Each point is reached from the start by the listed moves, each made 0, 1 or 2 times, or once backwards (-1), plus a little noise. Is the number of moves made odd or even? Then give how often each move was made.

Moves:
(1): [13  2  6]
(2): [-5 -4  3]
(3): [31 -6 -6]
Start: [11  8  1]
Points:
[95 -3  5] -> odd (2, 1, 2)
[74 10  6] -> even (2, -1, 1)
[7 5 5] -> odd (0, 1, 0)
[-2 19 11] -> odd (1, -1, -1)

Moves:
(1): [-25   2   9   7  -3 -12   8  -6   0  -1]
(2): [ -7   7  -8   6   4  -6 -12 -23  -5   4]
(3): [ 16   6  -3 -34  -5 -11  -1   7   1 -20]
(4): [  4  -4  -4  -7   4 -10   3  -9  -4  -3]
(5): [ -2 -22 -15   8  11 -12 -10   6   6  -8]
(6): [  6  -4   5   7   3  13  -8  -7 -10  -2]
(7): [-10 -20  -2 -10  -4  -4  -7   3   9   2]
(8): [ -8   1   0  -2 -17 -16 -13   5 -20   5]
(9): [10  6  8 -1 13 14  2  1  1  4]
Start: [ -7   4  -4   5   8  12  -3   6 -12  -9]
Points:
[ 12 -21 -21  64  25  42 -31  -5 -35  -8] -> odd (-1, 0, -1, 0, 1, 2, -1, 0, -1)
[  1 -29 -11   9  40  40 -30 -18  -1  23] -> even (-1, 1, -1, 1, 0, 0, 2, 0, 2)
[-56 -39 -11   5  64 -22 -13 -62  17  -9] -> even (2, 2, 0, 2, 1, 0, 2, -1, 2)
[-48 -31 -30   2 -12 -95 -31  -7 -67 -48] -> even (2, 0, 1, 2, 2, 1, -1, 2, -1)

Moves:
(1): [ -2   1  -1  -7   8 -13 -10  -2   2  -4  -1   5  10   3   7   0   0   0
   6   2   4   9]
(2): [  1   8  -7  -1   5  -3   7  -6   2   2   4   4  -7   9   2  -7  -6   4
   6   3   8 -10]
(3): [-3  4  0 -1 -1  5 -1  3  7  6  5 -1  2 -8 -1  3  7 -5  2  3 -5  9]
(4): [ 0  2 -3  3  3 -5  0 -1  2  6 -4 -1  4  5  0  6 -6  1  0 -8 -4  3]
(5): [ -7   2   0  -7   2  -1  -1  -5   5   5  -3   5  -8   9  -6 -11   7   9
  -7  11  -8   5]
(6): [ -1   4  -4 -11   5   3   1  14  -3   2   1   1  -3  -6   0  -1  -4  -3
  -5  -4   3   4]
(7): [ 1 -1 -5 -3 -2  1  5 -8 -7  1  6 -5  3 -4  7  0  3  9 -2 -5 11 -2]
(8): [  7   3 -10   1  -7  -3 -12  -7   3   8  -6  -4 -18   2   1  -4  -1   2
  -1   1   4  -6]
(9): [  2  -4 -12  -8  -2   3   6 -10   1  -6   4  -3  -6   9 -11   0  10  -3
  -1   1   1 -12]
(10): [ 2 -8  7  0  3  9 -2  4  1 10 -9  8  9  6  8  4  0 -2 11  4 11  8]
(11): [ 7  0  1  2 -4 -2  1 -1  1  3  4  4 -1  3 -3  2 -2 -4 -5  1 -6  3]
(12): [ 15  -5   9  -7  -1 -15   6  -8   4  -2  -4 -11   2  -4  -1 -12  -3  -1
   0   9  -7   2]
(13): [  4  13   9  -4  12   2  -6   1  -8   3   0 -10 -13   9   4  -1   7   1
   5   9   7 -13]
(14): [ -3  -2  -7  11  -2 -14  -7  12  -6  10  -8   2   8   4  -4  -4   6  -4
   1   1 -13   7]
(15): [ 0  5  0  0 -8  2 -6  4  3  7  0  2  9  3  5  3  1 -6  5 -4 -2 -4]
(16): [ -2 -12   5   1   3   7  -2  -6  -3   6  11  -6   7  -8   5   2  -4 -11
   1 -13   2   3]
(17): [ 1 -2 -1 -2  4 -3  1 -8  1 -3 -2  9  1 -3 -1  2  2  1  0 -1 -5 -6]
(18): [  1  -5  10  -7  -7   2   8   3   1   3  -2   4  -1   5   3  -3  11   1
  17 -15   0  10]
(19): [-4 -7  6  2 -1 -8 -4 -1  4 11  7  0  5  6 -8  3  2 -1  4  1 -1 -4]
(20): [-13   0  -7   1 -10 -10  13   1   0   5  -9   2  -5   1   0   7  -4  -6
   7   9 -12   0]
Start: [ 8 -1 -7 -8 -9  8 11 -1  2 -2  9 -2 -3 -8 -4 -3  6  8 -6 -5 -1 -2]
Points:
[ 13  11  33 -59  34  18 -50  -2  27  38 -12  26 -39  42  27 -46  21  35
  43  27  63  19] -> odd (2, 1, 0, -1, 2, 1, -1, 2, -1, 2, -1, 0, 1, -1, 0, 0, 0, 1, 1, -1)
[ -2  12 -20   9 -26 -95  46 -32   6  68 -20 -10  10  50 -37 -21  19  30
  -8  69 -81 -29] -> even (-1, 1, 0, 2, 2, -1, 2, -1, 0, 0, 1, 2, 1, 2, 1, -1, 1, -1, 2, 2)
[ -8  22   7  21  17 -44 -61  32 -15  81  21   2  64  20  28  42  18 -28
  40 -37  -8   9] -> even (2, 0, 1, 2, -1, 0, 1, 0, -1, 0, 1, -1, 2, 2, 2, 1, 1, 0, 2, 0)
[-24  20 -29 -29  -7 -32 -30 -29  -3  68 -10  33  -9  74  14 -17  92  20
  63  32   1 -25] -> odd (2, 1, 1, -1, 2, -1, 2, 1, 1, 1, 0, -1, 2, 2, 2, 0, 2, 1, 1, 1)

Moves:
(1): [ -5  13  -4   0   2  -3  -1   0   6   2   8   2   1  -3 -10   0   4  -2
  -3  -5 -13   6   4  -5]
(2): [ 1  4  6  5 -5 -1 -7  1 -4  8 -2 -4  2  6  0  4 -2  3 -4 -7  3 12  2  2]
(3): [  2   5   6  -1 -11   8  11   2   5   3  -3   3  -7   0   1   4   3  -7
   1  -3   1   9   0   1]
(4): [ -1  -6  -3   2   4  -6   4  -4   3   6 -11   2   2   6   4  -4  -2  -3
  -6   3  11   8  12  11]
(5): [ -9 -15   6  14   3   4   5   7  -7  10  -4 -10   3  -6  -7 -10  15  16
  -5  -4  -2 -16   6  16]
(6): [-12  -1 -14  -7  -8   2 -13   5 -14  -3   2 -15  -6  -7   1 -12   3   4
  -8   2  -1  10  -1  -6]
(7): [ 0 -1 -4 -4  1 -4 10 -3 -2  2  4 -3 -2 -7 -3 -1 -7  0 10  0  6 -1 -7  3]
(8): [ 1 -3 -5 -5  0  0  7 14 -7  0 -8  3  0 13 -9  7 -3 -1 -1  6  3 -5  1 -9]
(9): [ -3  11   1  -4  -2   7   3 -16   5  -5  -2  -6   5   4 -12   6   2  -7
   1   5 -11   1  16  -2]
(10): [ -2   7   2   2   4   9  14   7  22   9   0  11   7   1  -1   8   3   9
  -1  11  10  -4 -19   1]
(11): [-2 -2  0 -9  0  0  4 -8 -7 -1  2  3  2 -1  1 -7 -1  7 -2 -3  1  4 -4  9]
(12): [ -8  -6  -2   2  -6   4 -20  11  -3 -14  -3  10   1 -14 -16 -15 -24  -8
   1  16  -1   0   6  -3]
(13): [ 12 -10   2   2   4   5   8   0  11 -13  15   8  -2 -15  12  -2  -3  11
   8 -10   5  -1   5   5]
(14): [ -5  -5   4   1   5  -3  -9  12   2   3  -6  -4   0   1   4   3  -4   7
 -15   0   1  -7   3   9]
(15): [ 19 -14  12   3  11   1  -6  -9 -15 -14   5  -3  -3  -8  10   4  14  -8
   4   3   2   5   5  -3]
(16): [ 11   7  -3   0  -8   8   7  -4   7   6  -9 -14   6  -4 -18   6  13 -13
  -9 -11  -5  -6   2 -11]
(17): [  0  -5   6   5   8  17   9 -12  -2  -1 -10   2  -4  -1  13   8  -7   4
  -3  -2  -8  11  -9   4]
(18): [ -7 -15 -10  -5   1  14 -11   0  15  -5 -12   7  -6   2  -7   5   7   4
   7   3  -8   6   0   6]
(19): [  0  -4   3  -1   9   9  -4   3   0  11   2   8   3   1   3   4  -4  -3
   1   9  -2 -12  11   3]
(20): [  8   0  -4   4   3  -6   4 -10   7   8  11  14  -6   2 -11   9  -5   6
  -8  14  -2  -9   6   5]
(21): [-17 -11 -10   5   7   9  11  -4  -2  -5  -2  10  -3  -8  -2   5  -4  16
  -1  -4   4  -2  -6  18]
(22): [-15  -7   1   0  -2  -5   1   2   4   6   7  -3   5   1   3  -4  -5  -9
  -3   5   1  -1   0   5]
(23): [-17   6   3   8   4  14  -5  -4  -2   6  16 -19  -6   6  -1 -12   1 -15
 -13  -6 -18  -9  -7  19]
(24): [ -3  -6  -5   0 -10  10  -2   8  -5  -2 -10  -5   6  -1  10   4   6   0
   4  -3  -3   7 -10  11]
Start: [ 11  -5  -6 -14   1   5  -1   2 -10 -12   0   2   9   4  -8   1  -6   2
  -8  -3  -5   4  -4  -9]
Points:
[  5  -4   8  18  -3  -8   7  25 -24   4  74 -52  11 -28 -91 -72   2  -9
 -10 -45 -30 -65 -20   4] -> even (1, 1, -1, -1, 2, -1, 2, 1, -1, 0, 1, 1, 1, -1, 0, 1, -1, 0, -1, 0, -1, 0, 2, -1)
[ 21 -24  15  12  14  74 -22 -48  -2  19   8  -3  -2   4 -49  31  49 -42
 -31  26 -95 -59  48  34] -> odd (0, -1, 1, -1, 1, -1, -1, -1, 1, -1, 0, 0, -1, 0, 1, 1, 0, 1, 2, 2, 0, 0, 1, 1)
[ 37  52  29 -48 -27  41  26 -56 -28 -69  69 -50 -10   4  10 -44  11 -70
 -17 -41 -36  57  16 -33] -> odd (0, 0, 2, 0, -1, 1, -1, 1, 2, 0, 2, 0, 2, -1, 1, 0, 0, -1, -1, -1, -1, 0, 2, -1)
[ 20 -75  17  -5  61 -54 -31  82 -64  52 -43 -28  45  36  -2   0  67   9
 -42  16  25 -38  66  -7] -> odd (2, 0, -1, 2, 2, 0, 0, 2, -1, 0, 0, -1, -1, 2, 2, 0, -1, 0, 2, -1, -1, 1, -1, 0)
[  7 -49 -13  16  38  70  52 -28 -40  49 -68 -68  -7  35 -49  19  70 -25
 -53  -6 -31 -11  22   4] -> odd (0, 0, 0, 2, 2, 1, 1, 2, 0, 0, -1, -1, -1, -1, 1, 2, 2, 1, 1, 0, 0, 0, 1, -1)
